Each row of a before or after table is a point. The points were changed in one or more steps. Then noise was added and the rows were shuffled. The steps act on columns, c1 being the first. Name the steps. A step turns or swaps two columns, mirrors them in a line or flattens them onto one, adds a multiple of one to another, or multiplies or shifts one. Angles are multiples of 10 degrees, from the lower column toward the higher: turns from -170 to 170, lines from 10 to 170 but not 90. Use the fewest steps. Two steps may share a column if one is a turn and the other turns, adds or multiplies; they go together, in the order done. Otherwise the lowest column goes first.

Before (13 x 2):
[[ 26  48]
 [ -5 -48]
 [-12  31]
 [-51   4]
 [ 24 -42]
 [ 19 -22]
 [ -9  16]
 [-34 -32]
 [-28  54]
 [ 25 -12]
 [-57  25]
 [-14 -46]
 [-28 -58]]
After (13 x 2):
[[-45  19]
 [ -1 -30]
 [-30 -38]
 [-61  10]
 [-46  -7]
 [-48  -6]
 [ 48  -5]
 [ 22  25]
 [-13  51]
 [  3  63]
 [ 40  44]
 [ 14   9]
 [-14 -28]]
Steps: turn c1 and c2 by -70 degrees

Before (8 x 4):
[[-10 -16  11  36]
 [ 39   2 -85   1]
 [ -2  25  -1 -10]
 [ 82  55  -2 -15]
 [ 38  26  10   5]
 [-23 -16 -42 -52]
 [-22  37 -10  -1]
 [ 34   0 -53 -35]]
After (8 x 4):
[[-14  15  25  -2]
 [-51  23  16 -19]
 [ 31  44  35 -32]
 [-18  34 -38 -35]
 [-59 -20  -2  42]
 [-72  33  16 -12]
 [ -9  54 -63   0]
 [-72  14 -44 -47]]
Steps: shift c1 by -50; add -0.3 times c2 to c4; turn c2 and c3 by 40 degrees

Before (9 x 9):
[[-19  -7  12  16   1  21  27  18  41]
 [-19 -17 -20  55  -2 -27  -3 -36 -21]
 [ -8 -55 -22  17 -14  -7  25 -11   9]
 [-41 -34 -28  57  54  -6 -27 -20 -63]
 [-31   0 -19 -13  -7  -5 -48  13  60]
 [ -4  10  17 -22 -17  13   3 -13  -6]
 [-13  -8 -11  -5  27 -28   4 -37  30]
 [ 14 -41  73   9 -18  47  20 -23   6]
 [ 54   8  14  -2  37 -22  10  -6  26]]
After (9 x 9):
[[ 32   2  14  11  -4  -6   5  -8 -46]
 [-94 -47  73 -19  17  19  11   1  12]
 [ -3  10 -18   1  51   4 -33  14 -33]
 [  1 -43 -26  38 -80 -28 -21   0  -2]
 [  0 -29 -11   9   4 -14   3 -30 -37]
 [-35  -1   9   2  29   5  16  22 -27]
 [ 23 -54 -22  11  14 -10  15  17   6]
 [-31   2  19 -22   8  14   3 -18  17]
 [ 10 -37 -24  47 -15 -39   0 -23  16]]
Steps: add -1.5 times c3 to c1; turn c2 and c8 by -30 degrees; flatten c4 and c6 onto the line at 140 degrees; turn c5 and c9 by -130 degrees; multiply c7 by 0.7

Before (10 x 12):
[[ -4  17  -7   0  23 -15   6   6 -15 -24  -4  18]
 [-24  17  14 -11  -3  10  34   6  -6  16 -27  -7]
 [-18  14   5   2 -36  15 -12  23  24  21  -8   5]
 [-25  21   4  18  16 -12 -12  -1  16   6 -24 -18]
 [  2   6  -6  14  33 -18  -1  -8  27 -34 -15   8]
 [ 11   2  38  32 -16  11  12 -16 -19  -3   4 -12]
 [  9 -31  37   4  -6  -3  12   7 -28   3  -6  -5]
 [-28   3  -9  -4   7 -24  13  14  -2 -32  -8   6]
 [-26  22  -7 -16   1 -15  22 -19  -3   1  -4  14]
 [ 18  25  20  -3   4 -23  27 -18  -5  -8 -22 -13]]
After (10 x 12):
[[  2 -14  10  42  24 -28  -1  -2  27 -25  -7   8]
 [ 11   1 -19  96 -12  16  11 -36 -19  -2   4 -12]
 [-24 -30 -15 -33   0  10  34  -4  -7  11  -9  -7]
 [-26 -20  18 -48  -4 -15  22  -9  -2   0  12  14]
 [  9  20 -33  12  -7  -1  12 -19 -28   2 -25  -5]
 [-27  -8  -2 -12  -1 -25  13  17  -3 -23  -5   6]
 [ -4 -16   1   0  16 -22   5   9 -15 -18   8  18]
 [-25 -32  -3  55  11 -17 -12  -3  16   4  -5 -18]
 [-18 -16 -18   6 -28  26 -12  15  24  15   3   4]
 [ 18 -33  -3  -9  -4 -23  27 -27  -5  -5  -1 -13]]
Steps: mirror c2 and c11 in the line at 70 degrees; mirror c3 and c8 in the line at 110 degrees; multiply c4 by 3; turn c5 and c6 by -20 degrees; multiply c10 by 0.7

Before (8 x 18):
[[ -1  39  18  -4  30 -17   0   9 -21  -6  32  -7 -28 -23  40  25   5   9]
 [ 20  19  -3  20  -7  -2  21   4  23  24   4  -1 -12  -4   1   7   6   7]
 [-19  11 -17  13  -7  12  23   7  30  26   8 -14   7   9   2  -1   4 -11]
 [-12  -4 -17   8   7  -3  24 -11  18  24   1   7   5   4  -6   0  14  19]
 [ 21  11  11  10  -6   2  26  15  17  27 -19   7  -3  14  18  25 -16   3]
 [-19   3 -30   9   2  17 -17  -4  16  17   2 -10  -2  -6   5 -13   9   5]
 [ 28  23  14 -20  29 -10   1  27 -18  -2  16  24 -23  -7   9  24   6  -4]
 [-17  -3   4 -26  32  23 -14 -28   6  -1  11 -16  -6 -13 -13 -20  27 -15]]
After (8 x 18):
[[ 13 -30  10   8  -7   6 -96  14  20  19  12   6  -6  12  16  26 -24 -13]
 [  9 -35  35  16  -5  -8 -81   6  23  19  -9  -2 -12  -5   2   9   7  -3]
 [ -4  14  24   9   1  12  73  -6  13  10  -5  -8   0 -12   5 -13  12   1]
 [-11 -54  22 -24  25 -11 -72  24 -17  -1 -11  25 -25   2   9  28   8  17]
 [ 29  23   6   7   5   1  -6  -7  22  19 -12   8   5   2  -7  -1  21 -14]
 [ -1 -88  48   1  31 -24   2  12 -19  -4 -30  -8 -32 -11  40  22   6  13]
 [ 29 -10  33  10  -8  20  13   7  28  15   2 -18   8   4   3  -1   5  11]
 [  0   4 -10 -28  33  15  66 -26   8  -2   2 -15  -6 -21 -15 -18  44  21]]
Steps: turn c1 and c7 by -120 degrees; multiply c7 by 3; multiply c2 by 2.5; turn c2 and c3 by 140 degrees; turn c6 and c14 by -30 degrees; multiply c10 by 0.7; turn c11 and c18 by 140 degrees; multiply c17 by 1.6
